Every row gives one point. The points of each table are mixes of a few directions, plus a little noise. Count the directions of each table, and those that both share. Where both have some left over, give the other angles between the two spaces (their principal angles), to ten degrees, smallest first.
(in the rows, 128 means zero)

First, 5 rows:
[[203  97]
 [ 71 152]
 [174 109]
 [ 85 146]
 [108 136]]
Second, 4 rows:
[[ 47 162]
 [124 130]
 [182 105]
 [161 115]]
Directions: first 1, second 1, shared 1

First:
[[146 149 162 133]
 [ 74 105 181  91]
 [141 100 143 160]
 [201 182  85 164]
 [ 77 105  68  91]]
Second (8 x 4):
[[117 147 128 118]
 [125 114 149 238]
 [126 133 127 119]
 [ 90 192 133 117]
 [134 129 115  65]
 [ 87 197 136 125]
 [150  98 118  98]
 [196  14 117 144]]
Directions: first 3, second 2, shared 1; angles 70

First:
[[122  66 171 173 156 188 143 121 171]
 [137 140 127 106 125  88 143 120  89]
 [198 143  59  15  73  89 171  77  88]
 [170  91 152 162 118 159 157  53 150]
 [133 129 101 120 112 161 114 129 162]
 [123 151 100  60 124  79 137 162  81]
 [ 81 159 129 177 139 146  72 175 159]
 [111 113 158 134 154 111 141 145 105]
 [ 75 159 156 204 151 132  75 167 146]]
Second:
[[158 164  91  84 159 190 187 115 134]
 [ 64  22  99 152 125 117 105 117  92]
 [215 240 173 136  89  73 109 157 155]
 [157 154 121  92 118 163 110 129 137]
 [ 98 119 145 130 135 142 102 122 137]
 [ 89  66 129 138 151 117 165 125 113]
 [105  99 139 163 123  88 126 132 116]
 [125 142 164  75 157 174 145 129 156]
 [ 97  25  98 140 109  99 118 127  88]
 [170 249 121 173 118 121 116 127 149]]
Directions: first 4, second 5, shared 1; angles 30, 50, 80

First:
[[181 168 186 131 182 176 219 161 207 180 191  97]
 [150  96 224 141 120 120 152 131 140 109 151  90]
 [ 95  92  60 140  97 120 107 140  76 125  87 134]
 [162 151 150  79 128 128  82 124 125 157 159 115]
 [148 102  70 120  57 167  43 119  92 216 142 161]
 [ 87  71 164 156  96 118 181 148  55  92 152 113]
 [ 98 220 113  85 183  83  82  59 158  53 110 190]
 [129 119 119 136 152 120 163 160 139 118  99  90]
 [ 95 179  52 126 178 101 122 108 163  80  60 160]
 [136  80 143 165  86 148 129 129 125 151 130 129]]
Second:
[[228 123 111 203 162  87 116 144  59 112 170 147]
 [145 156  90 182  66 143 225  88 147 128 145 135]
 [115  37 177 118 187 179 108 168  66 156 126 171]
 [129 184 115  88  95 102 133 116 179 111  84 125]
 [149 167 142  78 144  70  56 159 136 109 110 117]
 [156 143 109  87 137 119 121  95 145 105  53 129]
 [ 70  94 134 118 103 187 169  85 121 155 159  88]
 [120 174  94 118  63 132 182  57 163 121 138  77]
 [ 35 149 140  89  86 151 145 132 196 144 121 117]
 [140 107 104 201 186 114  89 144 121 119 144 133]
 [120  75 189 123 184 127  63 220  72 151 162 167]]
Directions: first 6, second 6, shared 2; angles 70, 90, 90, 90
